Each row is a point. Each copy is the shape, with its points in the same order, stretched, turned, moved and blurred by noise. Is it also mirrored, or only turned?

Shape (7 x 2):
[[  7   0]
 [  0  45]
 [  9  26]
 [ 31  -3]
 [-86  -2]
 [  8  37]
 [  4  -4]]
Copy 1, 7 rows:
[[ -6 -11]
 [ -8  39]
 [ -2  15]
 [ 11 -21]
 [-86  18]
 [ -1  34]
 [ -9 -16]]
Copy 1 is: only turned
Copy 2:
[[  9 -12]
 [ 56   3]
 [ 38  -6]
 [  7 -27]
 [-10  58]
 [ 53  -2]
 [  2  -8]]
Copy 2 is: only turned
Copy 3 (7 x 2):
[[ -1   8]
 [ 56 -10]
 [ 29  -6]
 [-11 -11]
 [ 18  86]
 [ 40 -11]
 [ -7  12]]
Copy 3 is: only turned

Shape (7 x 4):
[[ 23 -17 -13  30]
 [ -8   6  60 -74]
 [ 22  30  22  40]
 [ 24  33 -33   2]
 [ -2  -8 -36  23]
 [  0 -50 -40   5]
 [ 45   1  14  23]]
Copy 1 (7 x 4):
[[ 12  -8  22  40]
 [  3 -39 -90   3]
 [ 38  35   1  29]
 [-20  29 -13  21]
 [-13   4  26  13]
 [-37 -36  45  21]
 [ 30   2   3  58]]
Copy 1 is: only turned
Copy 2 (7 x 4):
[[  3 -29  24 -24]
 [-32  56 -28 -44]
 [-36 -18  44 -15]
 [  5  13  35   0]
 [ 16 -21   7   7]
 [ 35 -26 -15 -14]
 [-22 -19  48 -42]]
Copy 2 is: only turned
Copy 3 (7 x 4):
[[ 10   7 -32 -11]
 [-64 -27  35  26]
 [  9  39 -45  43]
 [ 22  30  14  22]
 [ 34 -10 -24 -10]
 [ 16 -39 -10 -56]
 [-13  35 -28   4]]
Copy 3 is: mirrored
Copy 4 (7 x 4):
[[-14  43  30  23]
 [  3 -21  37 -55]
 [-38  56  36 -16]
 [ -9  43  -9 -12]
 [-19  34   3  28]
 [  2  14   8  48]
 [ -2  49  41  -6]]
Copy 4 is: only turned

Shape:
[[-19  -1   6   2  30 -10  -7  -4]
 [ -8   6  -8  -1 -15   9 -14  29]
 [-11   3  12  -8 -12  20  16  -6]
 [-16  -1   5 -38 -11  14   0  -4]
 [-23   5  14  -6 -23  -7   8  33]
 [ -6   2  -1 -31 -14  -7   2  -9]
 [-20  10 -94  -1  14 -10   5 -10]
 [-20  33  11 -15  24  -3  27 -13]
 [ -3  18 -17  -3  24  -4 -13  12]
 [  5   6   9  -2 -13  -6   2   6]
 [ -3   0  15 -11   7   0  30  29]]
Copy 1 (11 x 8):
[[  9 -18  -4  -8  -3  -2 -19  17]
 [-15   4 -16 -19  18 -22  13 -23]
 [ 12   9  17  -5   1 -13  17  -4]
 [  4  -7   5  -6  -2  -5  43  10]
 [-12   5 -12 -35  -7 -22   9 -20]
 [ -2  -2   2   1  -9  12  28   1]
 [ -7 -59   8  60  24  -6   9 -52]
 [  3  -5   4  21 -27 -10 -14   7]
 [ -8 -19 -26   6  12  -9  -7   0]
 [  2  16  -5 -14   0   5  -2  -5]
 [ 25   2 -25 -11 -15 -20  -1  -9]]
Copy 1 is: mirrored
Copy 2:
[[ -1   5 -11   9  23  -6  31  -1]
 [-22 -22   3 -10  -1  -7 -12  -4]
 [ 13 -11  13   0  -9  11  15 -18]
 [ 17 -15   3 -23   1  -9  12 -17]
 [-15 -30 -14 -16 -13  -1  16  -3]
 [ 21 -14  -9 -12  -1 -17   4  -3]
 [ -4  17 -45  13  27  -3 -70 -10]
 [ 30 -23 -18   2  29  14  29   3]
 [ -8 -13  -9  -4  34  -4 -12   9]
 [  6 -14   3   0  -9  -5   6   7]
 [ -4 -11 -16 -25   0  23  23  11]]
Copy 2 is: mirrored
Copy 3, 11 rows:
[[ -2  -1   6 -39  17  -8 -15 -26]
 [-24  23  31 -10  -5   1  20  12]
 [ -3 -19  -2   7   9 -28  30   1]
 [  6  19  -9  -3   1 -34  46 -18]
 [  6  17  56   6  -2 -15  15  10]
 [  2  23  -7   4  -9 -15  31 -22]
 [-81  -7  18 -24 -40  37  22 -95]
 [-10  -9   4  -8  28 -50 -13 -41]
 [-36  25  10 -32  13   1 -12 -23]
 [ -7  13   7   7   3   0   4   9]
 [  0  10  40  10  45 -10  15 -13]]
Copy 3 is: mirrored

Shape (15 x 9):
[[ -1 -13  17  24   5  14 -42  13  24]
 [ 16  64 -32 -32  -3   6  15   8 -13]
 [ 42 -20  44 -11  -6 -12 -26  -3 -11]
 [-23  29   4 -48  30  31 -18   4   1]
 [-19  43   6   8  20 -26  -3  20  39]
 [ -7  47  -7  50  23 -14 -31   1  28]
 [ 11  -5  15 -11 -29 -28  33   1 -17]
 [ 33 -21  31   7  -7 -30  55 -23 -35]
 [ 13 -39   8  28  57  11 -35  25   8]
 [  2  12 -34 -33   2 -12  38 -27 -12]
 [ 20 -10   6 -16 -10 -73  22 -36 -33]
 [-16  34 -19 -28 -38 -16   8   9 -28]
 [ 28  10  -2 -17 -31 -59  30  21 -26]
 [ 11  -9  29  33  48  -1 -22  32 -18]
 [ 17  24 -18 -31 -19 -31  23  -8  20]]
Copy 1:
[[-35   2 -17 -13  12  -2 -29   2 -23]
 [ 48  -2 -12  60  12  24  41  31 -16]
 [-58 -35  10  13  21 -22   5  18   5]
 [ 51 -36 -10   3  -8   8 -28  54   5]
 [ 22  19 -30  29  25  36 -20 -16  18]
 [ -6  33 -71  17  18  25   7 -35 -18]
 [ -5  -6  59  25  14  -9  20 -19  31]
 [-34 -11  64   5  -5 -17  41 -18  47]
 [-50 -31 -11 -50  -7  27 -35  25 -14]
 [ 46   1  36  -4  17   2  33  16  26]
 [ -8 -21  45   2  40 -20  52 -36  58]
 [ 47 -11  34  47  14  -5  27 -17   4]
 [ -4 -18  55  55  31  12  42 -25  25]
 [-45 -41  -7  -7 -25  30 -15  -2  -3]
 [ 24  19  15  34  51   7  24  10  21]]
Copy 1 is: only turned
Copy 2, 15 rows:
[[ 18 -15  42  -4  -9  31  16  21   9]
 [-36  41 -27   9  13 -15  28 -33  32]
 [ 46  -3  -8 -35 -42  11  -6 -29  -7]
 [  4   0 -16   3  31 -23  62  -1  11]
 [-19  -2  61  32   3  20  25 -19   2]
 [-36 -12  95  11 -14  28   6  -3  30]
 [  8   2 -36   5 -16  11 -26 -39 -14]
 [ 34   0 -40 -21  -9 -15 -72 -47 -13]
 [ 35  13  33 -47   9   8  -2  26 -27]
 [-19  35 -48  10 -11 -44  -9 -16  -1]
 [-10   5 -28 -17 -80 -11 -47 -60 -46]
 [-45   0 -38  14 -16  23  22 -41  -9]
 [-15  27 -38  -7 -42  24 -23 -69 -41]
 [ 26  -8  34 -50  23  28 -11 -16 -24]
 [-16  37 -19  28 -35 -14   6 -28   8]]
Copy 2 is: only turned
Copy 3, 15 rows:
[[ 10  -9   6   9  32  22  31   4 -27]
 [ 13  33  15 -25 -42 -20  -1  53 -11]
 [  1 -11  32  13 -22  52  16   7 -18]
 [ -3  17  18  26 -25 -49  36  63 -34]
 [-33  11  34 -29  27   3  36  51  -4]
 [  3   7  39 -19  70  26  16  29 -19]
 [-19  18  14 -20 -38  22  -6 -17  23]
 [  0  10  46  -6 -31  38 -17 -44  59]
 [ 38 -11  17  41  41  37  44  22   9]
 [-16  15   5   5 -38 -39 -27  11  20]
 [-47   6  30   6 -25  39 -36  -1  21]
 [-18  42  -8 -20 -42  -1 -10  17 -22]
 [-26  27   9 -35 -47  55  -6  14  24]
 [ 39  15  45  20  33  60  48  24  14]
 [-40   2   6 -29 -36 -12 -13  25   3]]
Copy 3 is: only turned

Shape, 17 rows:
[[  3  57 -30  19  15  -2  25 -42 -41  -4 -15  22]
 [-16 -18  23   2 -40 -21  -7 -48  17 -34  31   2]
 [ 20  36  21  45  -8  12  26 -16 -69   4 -22  36]
 [ -3  60  22  34  27  11  36 -21 -38 -46 -45  26]
 [  5  11 -11  14 -66  16  -1 -32  42 -11  20  11]
 [-13 -12 -11  -5 -38   3  44 -18   8  -1  19  -8]
 [ -1  20   9  34  26   2  27 -58 -38 -20 -13  55]
 [ 35  -5 -21  -6  38 -32 -18  37   7  37 -19 -40]
 [-19   2  -4 -12  33 -48 -16  48  10  34  -8  13]
 [-19  10 -10   2 -52   7 -20 -29 -20 -22  38  -2]
 [  2  14   2  33 -32  11  14 -26  11 -32  75   7]
 [ 34  31  -4 -17  17 -54  -5  17   2  34 -27  -9]
 [ 44   3 -11 -53  28  -7  -9  27   1  21 -13   0]
 [  2  29  24   8 -21  -1   8 -37  -1  26  45  -1]
 [ 18 -10 -20   1  28 -14 -21  14  16  26 -30   7]
 [-25  12  13  -3 -18  27  -8 -25  20   3  18  -3]
 [  0  10   0  -8 -23 -15   1   0  14  -7  27  30]]
Copy 1 (17 x 12):
[[ 44 -44 -12  30  25  59 -19 -10 -29  16  10  48]
 [ 29   3 -12 -40 -50   3  54  -9 -44  -8  20 -21]
 [ 33 -83  20  29  26 -12 -26 -23 -51  21   7  15]
 [ 46 -36  -7  23  66  48 -39 -39 -67  36  40  12]
 [-14  14 -15   8 -43  -6  35  30 -46  -7  -3  21]
 [ 13   1  -8 -25  -2  14  34  36 -21   4 -19 -21]
 [ 34 -62  18  25  20  40  13  -9 -44  16  55   5]
 [-17  11   9   0  25  -4 -18 -95  40  18 -37  35]
 [ 24  44  60   7  -8   8 -37 -59  23  20 -17  27]
 [ 31 -16 -30 -25 -59  -6   3   2 -16 -13  10  12]
 [ 41   8 -56  17 -36 -34  58   8 -33   9  12  -4]
 [ 16   4  24  -4  19  15 -17 -69 -16  26 -45  63]
 [-31   0  18 -37  29  -1 -15 -39  12  26  -1  61]
 [ 47  -7  -6   2 -13 -22  40  -2 -40 -28 -14  31]
 [-32   6  38  14   9  12 -15 -55  22  11   5  32]
 [ 11  22   0 -10 -10   3   7   4 -18 -35  18  15]
 [ 19  17   9  -5 -32 -10  15   5 -28  19   4  25]]
Copy 1 is: only turned
Copy 2 (17 x 12):
[[ 11  11  -5   8   6 -54  16 -30 -14 -36  55 -10]
 [-31  31   5  29 -66  -4  -7  23 -32 -14 -26  38]
 [ 12   0 -15 -52 -21 -52  14 -20 -17  -1  42  31]
 [ 33   2 -15 -25 -10 -39 -13 -17 -48 -26  38   9]
 [-24  -3 -34  46 -64  -2  -3   3  -5  -5  18  37]
 [-16 -38  -4  24 -38 -20  19 -12   1  -6  -2  26]
 [ 12  26   8 -34 -46 -43  17   1 -41 -36  49  -5]
 [  0  -3  33   6  43 -24 -30   6  43  57   2   0]
 [ 30  18  27 -11  12  -6  23  15  21  51   0  -5]
 [-39  27 -32  28 -12   8   7 -10   0 -24  -7  22]
 [-21   1 -44  26 -62   3 -10 -12  13 -29 -13   6]
 [ 25  24  38  11  15 -37 -14  -6  11  42  27  40]
 [  9  14  41  -2  17   8 -19 -17  16  43  35  26]
 [ -3  22 -14  15 -63 -16  21 -32   3  15  10   8]
 [  0   3  29  -6   4 -10 -10  22  12  38  29  -6]
 [-15   3 -17  20 -41   6  19 -14 -11  18   6  -6]
 [  8  18  -1  13 -41  10  11   0   3   2  12  32]]
Copy 2 is: only turned
